Each point is reached from the start by the listed moves, each made 0, 1 or 2 times, or once backwards (-1), plus a little noise. Say if it took an odd or an even number of moves. Then give how often each move was made.
(in the rows, 128 means zero)

Moves:
(1): [135 118 139]
(2): [138 166 135]
(3): [113 120 137]
Start: [128 137 113]
Points:
[107 139 113] => even (-1, 0, 1)
[132 176 167] => even (2, 2, 2)
[120 197 147] => even (0, 2, 2)
[164 222 118] => odd (0, 2, -1)

Moves:
(1): [150 141 102 136 126 131 122]
(2): [112 135 135 136 139 134 113]
(3): [161 136 147 110 126 151 139]
(4): [141 125 142 162  94 138 111]
(5): [138 103 127 135 145 130 105]
(6): [129 128 142 156 144 129 164]
Start: [117 143 124 130 133 131 139]
Points:
[191 201 168 165 106 195 182] => odd (1, 1, 2, 1, -1, 1)
[180 163 180 193  51 169 189] => even (0, -1, 1, 2, -1, 1)
[ 91 152  51  92 150  99 101] => even (1, 0, -1, -1, 0, -1)

Moves:
(1): [169 118 126 111 141 120 121 139 125 130 115]
(2): [135 159 134 131 135 143 136 118 140 141 117]
(3): [118 127 127 131 130 117 130 128 123 143 108]
(4): [130 132 150 139 142 139 130 138 131 113 129]
(5): [126 119 122 138 151 127 123 118 133 132 131]
(6): [136 129 131 128 126 149 121 115 111 127 124]
(7): [131 126 107 121 125 137 161 126 130 129 134]
(8): [120 122 129 125 127 146 121 148 124 137 130]
(9): [127 115 131 128 114 135 125 115 143 115 117]
(10): [140 122 123 154 118 129 128 130 128 135 130]
(11): [129 112 143 122 138 131 142 120 137 149 137]
Start: [139 127 127 148 131 128 144 128 131 151 128]
Points:
[138 127  80 141 169 169 223  86 202 221 125] => odd (0, 2, 0, -1, 2, -1, 2, 1, 1, 0, 1)
[201  46  45 186 103 124 129 103 150 114 127] => even (1, -1, -1, -1, 2, 0, 1, 0, 2, 2, -1)
[211 134 108 162 198  76 145 156 135 224  69] => odd (2, 1, 2, 0, 1, -1, 0, 0, -1, 1, 0)
[206  73  83  56 201 121 216 155 152 219 167] => odd (2, 0, -1, -1, 1, -1, 2, 1, -1, -1, 2)
[165  70 174 209 237  52 124 150 138 180 112] => even (1, -1, 2, 2, 2, -1, -1, -1, -1, 1, 1)

Moves:
(1): [140 131 129 117 137 141 119 136 132 132 138 125 118 118 125]
(2): [127 138 143 116 126 132 135 126 128 117 138 124 121 146 149]
(3): [114 128 131 128 124 142 122 130 130 123 127 130 137 133 116]
(4): [142 139 112 132 129 132 146 134 137 122 119 132 120 130 107]
(5): [133 133 137 121 146 120 128 136 118 129 123 124 139 133 121]
(6): [126 109 128 118 153 139 127 127 129 122 110 149 122 110 137]
(7): [124 122 136 117 115 119 137 140 118 126 125 133 122 117 120]
(8): [125 143 105 112 128 131 141 140 122 127 128 122 136 121 147]
(9): [109 115 123 112 128 110 121 111 153 102 135 125 123 115 130]
(10): [120 141 132 133 132 132 132 123 138 130 127 121 127 117 124]
(11): [132 125 131 112 136 145 132 109 106 133 128 108 131 121 111]
(12): [118 129 123 132 124 124 135 126 132 125 150 157 139 125 130]
(13): [145 127 132 137 117 117 122 117 131 111 122 129 135 111 134]
(14): [143 120 132 112 126 133 126 128 139 142 118 127 142 136 127]
Start: [138 127  98 117 153 137 104 129 132 150 106 123 110 123 124]
Points:
[198 140 170 104 190 185  65 110 116 198 100  85 130  85  91] => odd (2, 0, 0, -1, 1, 0, 0, -1, -1, 2, 1, 0, 1, 1)
[154 173 124  34 204 172 110 200 109 159  99 137 149 160 221] => odd (1, 2, 1, -1, 2, 1, 0, 2, -1, 0, -1, 0, 0, 1)
[166  57 109   7 181 114  72 117 192 103 115 166 123  63 129] => even (2, 0, 0, 0, 1, 1, 1, 0, 2, -1, 0, 1, 1, 2)
[137 156 113  90 208 142 137 140 176 122 131 138  91 142  64] => odd (1, 1, 0, 2, 2, 0, 0, -1, 1, 1, 0, 1, -1, 0)
[ 96 144 165  53 183 147 115 132 135 166 122 128 175 202 155] => even (-1, 2, 1, -1, 2, 0, 0, 0, 0, 1, 0, 1, -1, 2)

Moves:
(1): [141 125 129 122 135 120 122 127 117 126 131 121 133 120 125 117 126 127
 132 132 128 122 121 129 136]
(2): [138 136 124 119 133 131 120 124 121 127 124 123 136 131 127 125 138 132
 123 118 112 124 122 128 115]
(3): [127 132 143 124 128 132 118 133 116 125 120 123 120 130 137 129 132 124
 140 124 141 135 129 131 125]
(4): [131 115 140 134 118 128 138 125 137 127 128 133 127 138 125 117 129 134
 150 127 118 120 124 119 121]
(5): [120 124 137 125 142 127 139 123 123 125 127 128 118 133 124 125 131 123
 124 131 122 138 128 126 121]
(6): [129 135 134 117 124 143 129 131 128 129 119 132 130 124 125 125 128 121
 128 132 139 122 127 126 123]
(7): [139 124 131 115 124 122 140 130 135 135 113 138 133 123 135 126 145 122
 124 121 132 153 129 126 136]
(8): [120 133 115 130 130 130 122 139 119 127 125 120 131 125 122 121 132 122
 136 134 127 117 134 132 115]
(9): [120 132 133 132 141 106 122 128 134 127 117 128 137 121 124 140 132 128
 150 132 136 120 130 122 131]
(10): [136 146 128 112 132 130 127 118 118 160 118 122 132 133 120 124 124 135
 132 122 135 112 142 130 133]
(11): [129 129 138 122 129 115 139 135 137 123 143 134 135 137 147 125 120 129
 125 139 133 131 130 124 128]
(12): [135 150 114 132 119 118 127 123 111 119 123 134 127 138 119 120 142 106
 145 130 125 124 135 132 127]
(13): [132 117 134 139 135 134 119 126 127 134 130 129 146 141 113 136 113 128
 122 125 128 145 117 134 124]
(14): [126 117 126 129 132 125 130 133 122 124 127 107 115 147 115 144 131 115
 122 122 133 123 144 120 149]
(15): [126 124 118 126 130 136 117 127 116 131 126 144 123 127 143 146 121 135
 137 116 125 137 130 122 127]
(16): [126 124 123 134 128 123 132 130 118 128 134 127 120 128 126 133 126 122
 128 130 135 128 119 119 120]
(17): [125 117 131 131 130 133 124 125 131 131 140 128 135 134 130 129 138 130
 133 114 124 126 133 140 133]
(18): [138 138 132 129 130 129 132 132 124 126 132 130 126 132 121 130 127 136
 135 129 129 131 140 125 129]
(19): [121 128 122 119 129 125 133 122 117 124 126 128 126 130 126 126 132 140
 130 129 134 133 123 129 132]
(20): [128 138 130 127 130 133 136 125 124 131 121 133 131 134 128 140 132 132
 124 139 122 134 120 146 130]
(21): [134 131 131 137 133 141 141 123 120 122 118 119 139 121 134 125 134 134
 135 134 140 131 134 132 134]
(22): [133 132 119 120 130 134 131 123 130 134 130 123 123 134 123 119 128 128
 137 126 132 134 124 125 130]
(23): [128 137 142 128 113 122 143 114 118 137 129 108 133 109 133 145 128 133
 136 128 115 125 132 104 139]
(24): [134 130 129 121 127 122 127 133 125 119 131 122 124 125 133 127 118 123
 128 120 124 123 125 137 113]
Start: [139 129 139 112 125 129 131 138 133 132 128 124 119 134 106 115 133 131
 126 120 134 130 111 141 137]
Points:
[208 122 119  39 142 156  87 148  18 175  69  91  99 169  27  68 144  17
 146  63 119 153  71 104  51] => odd (2, 2, 1, 1, 2, 2, 2, 2, -1, 1, -1, 1, 2, 1, 1, 2, -1, -1, -1, -1, -1, 1, 0, 1)
[168  82 138 106 144  87 152 134  38  41 198  69  66 249  68  83 167  71
 172  61 110 173 123 142 124] => odd (1, 1, 1, 1, 2, -1, 0, 0, -1, -1, 1, 2, 1, 2, 0, 1, 2, 1, 2, -1, 0, 1, 0, 2)
[244 217  63  41 102  93 136 160  34  94 125 127 137 134 162  24 167 102
 199 102 142 180 104 136  63] => odd (1, 2, 1, 0, -1, -1, 2, 2, -1, 0, 2, 2, 0, -1, 1, 1, -1, 1, 1, -1, 1, 2, 0, 2)

Moves:
(1): [128 131 129 125 136 127 127 125 129 123 128 131 124 131 124 126 131 136
 131 132 119 130 138 122 124]
(2): [130 122 119 138 120 122 120 133 142 132 137 109 137 119 110 123 141 133
 147 122 124 116 128 124 136]
(3): [133 135 135 134 129 130 131 124 125 124 127 124 135 128 124 132 124 123
 124 133 126 123 132 125 134]
(4): [136 130 128 138 127 133 123 128 125 127 128 127 126 121 137 133 130 122
 122 128 127 126 120 126 124]
(5): [125 125 128 127 134 132 135 135 123 133 128 130 135 124 132 130 129 128
 142 126 120 130 129 122 131]
(6): [116 126 128 125 121 126 133 122 105 132 121 138 137 112 146 124 132 145
 130 123 134 137 131 136 117]
(7): [125 130 117 147 129 128 125 130 130 133 140 135 124 136 122 134 124 134
 133 119 124 116 147 136 129]
(8): [127 128 138 130 128 131 127 133 128 127 140 132 124 134 137 125 132 123
 129 119 120 135 120 133 131]
(9): [130 129 137 133 138 128 136 129 130 134 123 138 132 130 134 123 143 126
 121 126 133 122 126 136 125]
(10): [129 126 135 141 134 107 132 127 126 139 121 134 136 119 128 130 132 120
 133 145 124 124 131 113 119]
(11): [126 124 124 130 132 128 128 127 122 123 138 124 134 130 131 129 135 122
 131 129 130 126 137 132 124]
(12): [134 126 124 131 128 127 131 127 127 120 134 128 121 128 121 121 131 120
 140 143 127 122 139 119 135]
(13): [136 141 127 119 129 137 131 137 117 137 133 139 143 129 127 135 136 136
 108 129 144 131 132 136 119]
(14): [125 140 116 134 127 135 116 127 124 135 132 115 131 138 128 127 124 124
 124 131 134 133 124 136 135]
(15): [122 136 125 127 124 125 137 130 130 131 129 126 126 129 137 139 132 127
 124 131 122 120 125 124 133]
(16): [120 125 136 135 128 129 132 131 136 126 124 129 134 127 123 128 131 128
 128 136 125 125 127 129 121]
(17): [115 116 121 134 123 133 116 117 125 124 128 131 135 131 129 132 134 131
 145 121 123 142 121 128 143]
(18): [117 132 132 134 126 131 138 136 131 125 123 123 137 133 130 128 130 130
 123 119 137 134 123 121 126]
(19): [135 122 127 129 136 135 138 134 116 134 134 121 132 138 128 132 128 137
 123 132 127 125 120 127 132]
(20): [131 121 118 123 130 128 140 131 129 128 126 139 128 129 132 121 133 130
 123 121 112 142 130 127 129]
(21): [131 122 133 122 133 123 132 133 122 122 117 124 118 110 114 134 141 121
 128 129 135 132 128 139 126]
(22): [129 144 128 136 136 125 132 119 125 127 131 131 128 126 144 137 119 130
 129 124 134 136 107 137 125]
(23): [134 120 127 123 122 127 125 132 122 121 128 125 131 138 143 132 130 131
 148 130 123 149 138 131 134]
(24): [125 126 125 125 133 123 119 135 129 117 124 130 135 133 127 124 129 128
 128 131 126 130 131 131 132]
Start: [139 139 128 124 132 117 114 132 116 127 128 108 141 130 119 129 135 133
 137 130 128 116 121 138 128]
Points:
[121 203 124 169 135 116 134 150 139 157 160  63 209 185 182 128 166 141
 101  87 130 132   7 176 173] => odd (-1, 2, 1, -1, -1, 0, -1, 2, 2, 0, 0, -1, 0, 2, 2, 0, 0, 1, 1, 1, -1, 2, 0, 1)
[121 183 139 186 184 102 148 184 155 163 162 114 201 128  80 155 242 141
  99  97 159  74 116 164  80] => odd (2, 2, -1, 0, 0, -1, 1, 1, 2, 1, 2, -1, 2, 0, 1, 1, 0, 2, 0, 0, 1, 1, -1, 0)
[165 103 115 118 168 130 125 143  99  84 132 156 189 213 166 104 147 102
 177 133  85 185 164 143 192] => odd (-1, -1, 2, -1, 1, -1, 0, 0, 2, 0, 1, 1, 0, 0, -1, -1, 1, 0, 0, 2, -1, 0, 2, 2)
[139 142 164  84 117 112 182 160  92 131  49 147 200  74 127 150 229 134
  47 142 155 149 137 191  93] => odd (-1, 0, 2, 0, -1, 1, -1, -1, 2, 0, 0, -1, 2, 0, 2, 2, 0, 0, -1, 2, 2, -1, 1, 0)

Moves:
(1): [134 126 125 121 142 131 112 130 139 129 122 142 118 129 131 138 128 130
 132 140 121 122 127 120 134]
(2): [134 132 123 134 128 133 127 125 124 123 126 129 133 130 119 134 126 127
 116 120 125 136 130 130 122]
(3): [125 135 125 127 132 126 121 127 128 143 129 130 134 140 128 127 132 133
 125 135 139 124 135 117 131]
(4): [117 137 138 127 114 129 135 117 118 126 126 118 119 131 139 135 132 119
 142 127 135 125 131 120 126]
(5): [118 129 127 125 126 119 121 125 126 124 120 147 137 123 121 133 125 121
 118 138 139 125 125 127 116]
(6): [113 136 122 141 124 126 127 129 123 119 135 149 138 133 124 118 127 126
 137 139 130 123 125 137 136]
(7): [109 120 132 133 116 123 115 130 141 131 136 110 133 125 130 130 105 128
 131 142 135 138 128 109 139]
(8): [135 136 131 130 119 138 129 128 125 119 125 127 127 132 132 118 114 118
 130 138 124 125 136 134 122]
(9): [135 130 134 131 127 114 129 114 122 125 130 131 113 126 134 128 133 128
 134 132 134 133 134 120 130]
(10): [138 137 131 127 124 137 139 126 119 125 117 134 125 120 136 125 125 125
 126 138 124 128 127 130 125]
(11): [125 131 119 132 124 111 133 123 132 130 123 121 128 129 128 138 121 140
 130 120 121 105 127 145 120]
(12): [123 122 128 123 127 137 125 127 123 144 133 136 137 125 129 125 118 136
 129 121 140 130 125 140 119]
(13): [135 149 132 135 139 124 133 121 139 123 123 135 130 140 136 123 119 114
 118 137 136 129 109 132 133]
(14): [133 131 119 129 112 131 114 124 127 145 142 114 146 126 124 126 131 137
 127 131 133 144 127 142 131]
(15): [133 115 122 100 126 133 136 129 141 117 156 129 146 130 132 144 125 135
 124 117 112 129 134 137 134]
(16): [129 129 130 120 131 132 131 131 120 116 137 127 129 126 123 131 130 128
 127 132 136 131 126 123 133]
(17): [120 115 118 131 130 128 123 128 131 117 115 121 131 132 133 127 132 140
 122 130 129 135 124 121 125]
(18): [130 133 129 123 127 130 118 124 121 121 120 130 133 125 125 127 128 130
 123 127 123 121 122 125 131]
(19): [124 131 122 120 125 125 128 133 135 128 129 137 124 129 128 122 124 127
 116 132 138 137 123 115 126]
(20): [126 144 142 115 133 127 142 138 135 129 109 110 121 123 116 129 128 134
 137 126 134 132 119 127 126]
(21): [133 139 117 124 130 123 119 128 125 126 125 127 139 106 131 129 140 126
 131 125 134 133 131 140 129]
(22): [129 125 129 118 127 122 128 130 121 131 128 127 126 126 136 136 125 121
 122 127 130 135 139 141 127]
(23): [151 123 134 129 121 115 116 140 115 124 128 129 141 133 117 136 117 112
 139 131 139 128 118 118 126]
(24): [128 135 135 129 123 134 124 124 133 136 130 134 129 132 136 137 129 136
 118 121 125 116 126 125 123]
Start: [124 126 128 124 129 124 139 131 133 129 121 134 111 124 129 145 129 131
 119 136 131 119 130 134 125]
Points:
[145  29 115  93  70 125  68 146  78 125 139  88 142 135 136 210  82 123
 177 172 159 130 137 146  96] => odd (2, -1, -1, 2, 1, -1, 0, 1, -1, 0, 1, 1, -1, 2, 0, 2, 2, -1, -1, -1, -1, 1, 2, -1)
[124 224 116  72 154  87 162  75 142 103   7 100  87  75 160 169 149 167
  50 113 189 174  82 140  99] => even (0, 2, 0, 1, 0, -1, 0, -1, 2, 1, 1, 1, 2, 0, 0, 0, 2, 2, 2, 2, 2, 1, -1, 0)
[212 175 160  56 161  87  97 150 118  61  27 130  96 102  92 198 145 135
 145 167 148  61  73  82 112] => even (2, -1, 0, 0, 1, -1, -1, 1, 1, 0, 1, -1, 0, 0, 0, 2, 1, 2, 0, 2, 1, -1, 2, 1)
[ 73 167 111 162  74 143 114 116  80 110  86 124 140  85 127 115 143 176
 131  90 177 148 123 163  85] => even (-1, 2, -1, 1, -1, 2, 0, 1, 1, -1, 0, 2, -1, 0, -1, 0, 2, 1, 1, 1, 2, 0, 0, 2)
[187 101 140  90  74  87 124 168 116  93  68  70  93 121 113 158  28 141
 115 148 116 116 117 105  98] => even (0, 0, -1, -1, -1, -1, 1, 2, 1, 1, 2, 0, -1, 0, 0, 0, 1, 2, 2, 1, -1, 1, 2, 0)
